Each row of a before or after table is a point. One or more steps were done to the points. Then noise was added and the rows were shuffled. The steps act on how far a point lies along the listed directions, d1 being the first. Name the steps. A step turns or swaps two directions, mirrors them in a line or flattens them onto one, adds a multiple of one to another, or multiplies one. Angles are multiples of 10 degrees, from the lower direction toward the higher: turns from -170 to 170, lines from 10 to 170 but not 90. Use the fewest steps. Two steps may share a direction if one is a turn and the other turns, adds or multiplies; they go together, in the order done. Otherwise the lowest direction goes first.

Directions:
(1): [-35 -44 -39]
(2): [-59  22  27]
(3): [ -5  48 -49]
Before (11 x 3):
[[ 78  35 -27]
 [-67 -48  -7]
 [ 12 -36  -7]
 [ 16  76 -49]
 [ 44   8  29]
 [-15  28 -46]
 [-11  22  24]
 [-82  40  13]
 [ -6 -51 -18]
 [-69  33  31]
 [ 28  27  -1]]
After (11 x 3):
[[  4  36  74]
 [-73  20  27]
 [ 23 -56 -65]
 [-33   5 -15]
 [-11 -44  20]
 [-29 -81 -15]
 [ 38  21  36]
 [  0   6 -55]
 [-78   3  47]
 [ 42  14  10]
 [  0 -24 -34]]
Steps: turn d1 and d3 by -140 degrees

Directions:
(1): [ 55 -29  21 -35  -6 -47  15  67]
(2): [-35 -93 -16 -24  -2  11  37 -19]
(3): [-78   2  36 -24 -24  -9 -46  42]
(4): [ 22 -48  20  79 -22  25 -39  21]
Before, 11 rows:
[[-35  28   8  -2  -5  -3  -6   7]
 [ 44  41  16   9 -14  -8 -12  35]
 [ 13 -32   7 -28 -10 -21  20  42]
 [-51  -2  -7 -43  -1  22   0 -16]
 [-38 -36   3  -4   2  14  13   6]
 [ 12  29 -25 -13  -2   4  25 -23]
 [ 45  50   8 -36  21 -17  13   9]
 [-61  57   8 -25 -16   9 -34   7]
 [-95  -7  34  -9 -10  29 -44  10]
 [-18 -64 -28 -27  -5  23  45  -9]
 [-44 -19  33  53 -23  13 -57  10]]
After, 11 rows:
[[-49  46  18 -40 -18 -10 -33  35]
 [-23 -64 -29 -25  -6  26  45 -14]
 [ 47  55   1 -29  25  -8  15  -6]
 [-34 -40   4  -8   2   9  12  13]
 [-75 -23  47 -30 -16   4 -42  47]
 [-47  -5  -1 -50  -5  14  -1   1]
 [ 53  43  10  15 -10  -4  -6  26]
 [ -4  35 -24 -11  -4   8  17 -26]
 [-29  23  11  -9  -7 -10  -5  21]
 [-34 -29  43  40 -26  -2 -55  35]
 [ 33 -30  -5 -20  -4 -16  34  28]]
Steps: turn d1 and d3 by -30 degrees

Directions:
(1): [ 15 -43 -15   1  74  24  55  50   7  61  -9 -33]
(2): [-10 -77 -27  38   0  28 -84  25 -19   4  39  20]
(3): [ 58  -1 -16 -19  37   2  36 -16 -28 -23  47  92]
(4): [ -2 -49  30 -31 -69  63  39  33  21 -16 -35  37]
(5): [ -9  66 -22  57 -13  64  25  49 -34 -31  30 -17]
Before:
[[ 25 -18  -5  -2  33  13  30  11 -12 -12  -6  35]
 [  0 -35 -34   6  69 -52 -63  -7 -31   9  37   0]
 [-10 -58 -26  41   5 -30 -95  -3   1  33  44 -37]
 [  2 -45   3   5 -31   9 -55   0  -1 -14  16  11]
 [-23 -80 -21  24   9  22 -26  27  -9  26  24  24]
 [  4 -18   0 -17 -46 -13 -40 -26  12 -34  -8   4]
 [ 11  -4   3   9 -20   2  -7  -6 -22 -37  24  21]
 [ 42  21   2  14  30 -11  33 -16 -23 -23  30  44]
 [ 22   6  15 -21  18   3  53   6 -18   7   3  25]
 [-26  15 -21  49  38  13 -10  12   9  27  11 -56]
 [-16   6   6  20   4  19  34  26   6   5 -26 -54]]
After, 11 rows:
[[ 22 -34   8  17  12   9   7   6  -5  -3  11  22]
 [-11  -6  30 -42 -67  34  40  23  -1 -50 -33  35]
 [ 14 -21  14 -17  15 -29  21 -12   2   3  -8  -3]
 [ -8  -6 -12  37  21  15   2  25 -13  -1   6 -34]
 [  7  19 -10  20  22   6   8   8 -18 -22  -3   6]
 [  8  19  43 -37 -89  13  65  -1  40 -18 -32   1]
 [-14 -14   1  21 -11  61  37  34  21   4  -9  -9]
 [ 17  26  27 -35 -12 -32  30 -28  21  -7 -23 -10]
 [-19  67  14  -9 -18  -5  77  -9   1  -8 -17   0]
 [ 16  -9   2 -35 -11 -46 -18 -40  21 -12 -19 -10]
 [  1   6  -5  20  19   3 -15  13 -34   1  32   4]]
Steps: swap d1 and d5; turn d2 and d4 by 160 degrees; multiply d3 by 0.4

Directions:
(1): [ 24  57  -4  37 -40  73  -2  32  25 -26  42 -47  22 -21  19 -49 -20  -8
 -74  59]
(2): [  1   2  15 -29  67  -6 -38   6  26 -35  -3   0   4 -92  52 -14  84 -37
  31  40]
(3): [ 72  10 -14  39  -9 -48  70  75 -15 -26 -23 -30  53  29 -17  -7  62  -6
  37  -4]
(4): [ 30  27  49 -71 -36 -77 -58  -7  39  27  37 -31  -2  44 -11 -28  45  31
 -37  -5]
(5): [  5  38 -32 -16 -25  37 -39 -27 -43  56   0 -67  16 -27 -79  38  30 -65
  33  -7]
Before:
[[ 36  -7 -18  31  34  -7  19  37   2 -32 -15 -12  36 -32  29  -9  43 -25
   25  23]
 [ 48  11   6  -2 -21 -26   7  30   4  -3   1 -27  23  34 -25 -12  44   6
   -5  -5]
 [-10 -35  14 -22  14 -50   3 -18   9   5  13  22 -21   9  -4  14 -27  23
   16 -24]
 [-69 -16 -24   5 -27  49 -12 -37 -29  19   7  17 -10  11  -6  11 -69  14
  -23  -9]
 [ 51  -3 -17 -12  10 -26  13  40  -3 -35  10 -33  21 -19  24  -1  78   3
   25  14]
 [ 33   1 -15   5  11 -39  21  24 -21  -9 -15 -22  31  -3 -22  14  48  -8
   50   4]
 [-39   2  -8  36  -6  11   7 -28   3  25   7  17 -16  22  -7   8 -72   9
  -31   2]
 [ 49  21 -12 -18 -25 -47 -10  27  10   3  -4 -41  12  -6  -9 -21  59 -15
    8  29]
 [-16  -7   3 -12 -18 -10 -28 -36 -10  12 -15   3 -20  16 -28  -4  -2 -13
    0 -24]
 [ -1   4  30 -19 -51 -27 -28 -10   3  35   6  17 -20  55  -9  -4 -13  31
  -23 -19]
 [ 29   5  -4  17  -7 -19  28  22   6  -3 -17 -28  47   9  -3  15  25  -2
   18  -2]
 [-45 -18  27 -48  15   1 -29 -29  22   2  -3  45 -34 -23  45   2 -37  21
  -13  10]
 [-22 -18   2  35 -20  42  35 -11 -17  -6  -3  54   5  40   6  12 -95  18
  -24  -4]]
After, 13 rows:
[[-69 -17 -22   6 -28  47 -10 -38 -28  17   6  18 -10  12  -4   8 -72  16
  -22  -9]
 [-18 -10  -2  31 -25  49  29 -16 -25   3  -6  43   9  35  -9  17 -90   8
  -20  -6]
 [ -7 -29   8 -23  10 -46  -1 -18   9  11  13  13 -21   6 -12  18 -22  17
   19 -25]
 [ 32  -5 -10   8  14 -41  26  24 -17 -18 -13 -15  30  -1 -14  10  47   2
   46   5]
 [ 51  19 -10 -15 -23 -48  -4  29  14  -1  -5 -32  12  -4   0 -22  54  -3
    5  28]
 [ 48   0 -18 -12   9 -25  13  40   0 -34  11 -33  23 -19  26   0  77   1
   27  15]
 [-44 -11  20 -53  11   7 -37 -33  15  14  -2  33 -31 -26  30   8 -33   9
   -6   9]
 [ -1   6  29 -19 -53 -25 -31  -9   1  36   7  14 -17  54 -12   0 -11  29
  -19 -19]
 [-39   4 -10  35  -7  11   3 -30   1  28   7  14 -15  20 -11   8 -70   9
  -30   1]
 [-17 -11   6 -10 -16 -12 -26 -33  -6   4 -14  11 -24  18 -20  -9  -4  -6
   -4 -22]
 [ 48  10   7   0 -17 -27   9  34   5  -6   2 -24  24  36 -21 -13  44   8
   -5  -5]
 [ 28   3  -3  16  -5 -19  30  25   9  -5 -19 -25  47  10   1  14  24   0
   16   0]
 [ 35  -5 -18  29  35  -7  21  38   1 -30 -15 -13  33 -32  25  -9  45 -31
   28  22]]
Steps: multiply d5 by 0.4

Directions:
(1): [ 37   5  15 -27 -16 -11  -1 -36  -9  68 -23 -45  -3 -35   2 -37 -17  25
 -14  46 -22 -81 -69  61  41   4  22 -10  -8  39   8  40]
(2): [-78 -32  21 -44 -67  20 -21   7 -53   2  46  39  -1  42  28  -3  18 -36
 -31  23 -37  20 -19 -30  37  42  43 -10 -15  14   1  49]
(3): [ 25 -52  48 -46 -17 -12  54 -10  24  50  28 -12  16  19  13 -39  -3 -33
  47 -37  50  25  70  57   0  25  12 -40  20 -30  25  19]
(4): [ 27  28  10 -24 -30  30  95  14  14   3  45  49 -45  -8 -10   4   1 -23
  77   6   1 -11 -87 -31   4 -15   6  36  11 -13 -16 -30]
(5): [ -6 -13  -8  -3 -24 -13  10  -6  51  62   2  36  -4  24 -48  70 -81  -7
 -46  26 -26  41 -15  42 -54  36 -36  -3   4  14 -45  -4]
(6): [-31   5  52  67   9  30 -36 -45  46 -19 -28  34 -11  -9  20  44  -3 -30
  24 -36   1 -36 -16  38  19 -12  66 -26  36 -43 -56  32]
Before, 13 rows:
[[-10  -5   0  13 -11   5 -42 -13  -2  14  -8  15  -1  -5 -16  40  -3   7
  -35  24 -48 -21 -30  11   3  20  24 -12  11   7 -26   9]
 [-31   1 -11  27   5  -5 -69 -11 -32 -15 -14 -23  12  10  21  10  30  13
  -46 -11 -12   2  26 -11   0  15   0   3  -2   7  -9   8]
 [ 42  29   0  17  25  -4  13  -3  23  15 -22 -21 -16 -30 -16 -12 -15  28
   20  -3  11 -35 -15  41 -10 -18   7   6   3 -13  -2 -14]
 [  0  22  20   3 -18   9 -12  -3  23  26  -9  31 -33   1 -16  35 -27   7
   -8  11 -11 -10 -42  14  -5   6  15   2   5  19 -40  -7]
 [-28  13  -2  37   3  17 -39  -9 -10 -51  -4  14   5  -6   6  11   3   8
  -19   6  -5  -8 -15 -10  15   2  25  14  -2  -3 -14  10]
 [ 27  28  -4  54  57  -9 -14 -17  43  -1 -58 -18 -16 -33  -7  23 -20  17
   -9   2  11 -36 -21  14 -20 -49  -5  -2  20   8 -14 -22]
 [  4 -23  29  11 -14  -5   6 -31   5  24   6 -10   6   1  12 -20  16 -39
   12 -20   6  -7  13  41  13   3  30 -21  20  -5   1  33]
 [ 39 -37   3 -71 -21 -36  69  25  15  67  28  -7  12  13 -43  -7 -36   3
   10  15  18  56  43  26 -38  28 -66  -4  -7  10  40 -26]
 [-21 -31  21 -18 -46   2   7 -10  12  34  18  23  -5  19 -11  33 -38 -21
  -12   1 -12  22  -2  24  -3  16  17   7   8  -2 -27  17]
 [ -2   8 -17   1  -1 -11 -28  -2 -16  12 -18 -15   8  -1   7  -3  -6  14
  -48  27 -34 -12  -4   7   7   4   4   6  -4  24   8  10]
 [ 55  12 -26  39  51 -14 -13  -5  24 -19 -46 -27  13 -38 -10  -4  -1  33
   12   3   6 -35  -7  10 -20 -24 -26   4   6 -11  -6 -20]
 [  6  -2 -24   0   1   3 -28  10 -32  -2  -8  -2  -1 -15  -5  -1   6   6
  -18   8 -21  -5 -12 -25 -11  -1  -2  17 -13   6   5  -7]
 [ 32  26   6  50  33   4  -5 -18  27  -2 -36 -21 -13 -28  -5  -7  -7  31
   22  -6  -2 -42 -29   7   2 -38   0  15  10   4 -13  -5]]
After:
[[-20  -8  23  12 -11  22  11  -3   3 -43  27  29   3   9  14  -6  12 -21
   30 -23  26  17  15  -5  12   9  33   3  11 -30  -4   6]
 [ -2  18   3  30 -14  11  -6 -25 -10  -2  -1   4 -17 -17   4  -2  19 -21
    1  12 -29 -38 -64   0  22 -17  29  13   9  17 -16  19]
 [-24 -15   3  10 -19  14 -10   7  14  -2  22  55  -7  20 -22  64  -5 -20
  -10   0 -33  31  -3 -12 -25  27  13  -7  21 -19 -35 -12]
 [ 34  30   3  61  45  14  24   2  40 -37 -19   4 -21 -18  -7   5   6  16
   58 -36  21  -7  -5 -24 -20 -50 -13  27  20 -24 -15 -38]
 [ 26 -15 -33 -37  -3 -58 -30   0  -1  86 -36 -49  28 -11 -59  18 -67  57
  -95  72 -39   7   4  53 -33  30 -77  -6 -32  68  25   0]
 [ 36  47 -19  41  41   2  11  12  28 -21 -22  -4 -23 -30 -25  11 -10  31
   25 -13  12 -18 -15   7 -28 -33  -9  25   4 -22 -12 -41]
 [ 37  25  -1  56  64  -3  30  -1  68 -17 -36   8 -23 -21 -14  35 -19  -4
   35 -29  42   2   7   0 -46 -56 -20   4  35 -23 -18 -52]
 [ 63   9 -26  47  66 -14   3   5  38 -37 -41 -22  15 -33 -11  -1   5  25
   36 -24  30 -11  29   1 -37 -32 -37   4  15 -33  -3 -39]
 [-26 -19   9   8  -4  -5 -43 -10 -26  -5   4 -22  17  21  30  -7  36  -6
  -20 -31  11  19  58   1   0  23   7  -9   7 -11   2  13]
 [  0 -24 -13  -5   3  -2 -25  15 -25  -6   1  -1  12   1   2  -7  13  -9
   -9 -18   2  26  42 -20 -20   7  -3   1  -7 -13  15  -6]
 [ -7  18  20   2 -26  17  17  12  42  18  14  66 -41  19 -26  60 -37 -13
    9  -3  -3  29 -31  -3 -31  11   2  10  13   2 -54 -27]
 [-24  -3 -22  12   6  -9 -32  14 -10 -18  -7   4  16  21   7  16   0  -1
  -47   1 -20  35  46 -16 -16   8  -7   4   1   3   6  -4]
 [-26 -19  12 -18 -59   6   8 -11  14  47  18  39 -16  18 -25  56 -59 -16
  -29  26 -38  15 -47  21  -7  20  13  20   2  14 -46  17]]
Steps: turn d1 and d3 by -110 degrees; multiply d2 by 1.3; add 1 times d6 to d4; multiply d5 by 1.6
